Each row is a point. Each copy is the shape, with its points in the same order, stretched, turned, moved and blurred by noise. Is it also mirrored, or only turned?

Shape, 7 rows:
-0.13 0.19 -0.34
0.67 -0.06 -0.29
-0.22 -0.07 1.20
-0.40 -0.14 -0.28
-0.15 0.24 -0.37
-0.33 -0.13 0.01
-0.29 -0.05 -0.35
Copy 1, 7 rows:
0.18 0.18 0.17
-0.50 0.12 0.11
0.62 -1.36 0.17
0.29 0.13 -0.20
0.16 0.15 0.18
0.29 -0.11 -0.13
0.31 0.22 -0.17
Copy 1 is: mirrored
Copy 2:
0.31 0.22 -0.08
0.10 0.15 -0.75
-1.10 -0.32 0.45
0.33 -0.21 0.07
0.40 0.26 -0.03
0.07 -0.23 0.11
0.37 -0.07 -0.04
Copy 2 is: mirrored

Shape:
-0.14 0.00 0.18 -0.11
0.17 0.53 -0.27 -0.30
-0.11 -0.21 -0.36 0.16
0.06 0.00 -0.01 -0.31
-0.04 0.31 -0.22 0.39
-0.03 0.57 0.01 0.03
0.27 0.05 0.15 -0.28
0.34 0.55 0.16 1.23
Copy 1, 8 rows:
-0.01 -0.36 -0.28 0.07
-0.81 -0.04 -0.24 -0.32
-0.01 0.06 0.17 0.35
-0.16 -0.38 -0.22 -0.29
-0.38 0.44 -0.11 0.51
-0.60 0.05 -0.44 0.11
-0.15 -0.25 -0.35 -0.44
-0.29 1.50 -0.32 0.86
Copy 1 is: mirrored
Copy 2 (8 x 4):
0.04 0.21 0.00 0.12
0.78 -0.37 -0.03 -0.09
-0.18 -0.17 -0.34 0.24
0.08 -0.14 0.13 0.07
0.39 0.04 -0.55 0.02
0.71 0.11 -0.24 -0.06
0.07 -0.04 0.19 -0.15
0.26 0.58 -0.97 -0.59
Copy 2 is: mirrored

Shape:
0.07 0.26 -0.67 0.09 -0.08 0.24
-0.40 -0.01 0.26 0.55 0.05 0.03
-0.09 0.50 -0.16 -0.17 -0.61 -0.44
-0.42 -0.53 -0.27 0.62 0.32 0.09
-0.04 0.50 -0.46 0.51 0.05 0.04
-0.33 0.10 -0.47 0.26 0.05 -0.03
0.26 0.53 0.16 -0.47 -0.14 -0.47
0.01 -0.39 -0.02 0.62 0.16 -0.36
0.09 -0.57 0.22 0.72 -0.17 0.38
0.27 -0.94 0.38 0.11 0.33 0.36
Copy 1, 10 rows:
0.03 -0.16 -0.44 0.56 0.28 -0.11
-0.36 0.32 0.37 0.04 -0.07 0.46
0.20 0.52 -1.14 0.22 -0.54 0.00
-0.19 -0.42 0.83 0.28 0.21 0.17
-0.45 0.04 -0.48 0.48 0.05 0.27
0.04 -0.11 -0.12 0.50 0.03 0.21
0.13 0.48 -1.09 -0.29 -0.29 0.23
-0.55 -0.27 0.22 -0.15 -0.26 0.13
-0.59 -0.01 0.83 -0.13 0.15 -0.28
-0.18 -0.31 1.14 -0.47 0.47 -0.25
Copy 1 is: only turned
Copy 2:
0.04 0.26 0.00 0.53 0.47 0.33
-0.40 0.23 -0.08 -0.32 0.10 0.05
0.43 0.78 -0.20 -0.02 0.34 -0.07
-0.62 -0.16 -0.38 0.02 -0.31 0.27
-0.18 0.64 0.14 0.38 0.14 0.07
-0.27 0.37 -0.24 0.19 0.18 0.13
0.38 0.16 0.15 0.07 0.12 -0.48
-0.36 0.20 -0.11 -0.13 -0.75 0.13
-0.28 -0.21 0.19 -0.17 -0.08 0.51
-0.44 -1.18 0.15 -0.05 -0.31 0.19
Copy 2 is: only turned
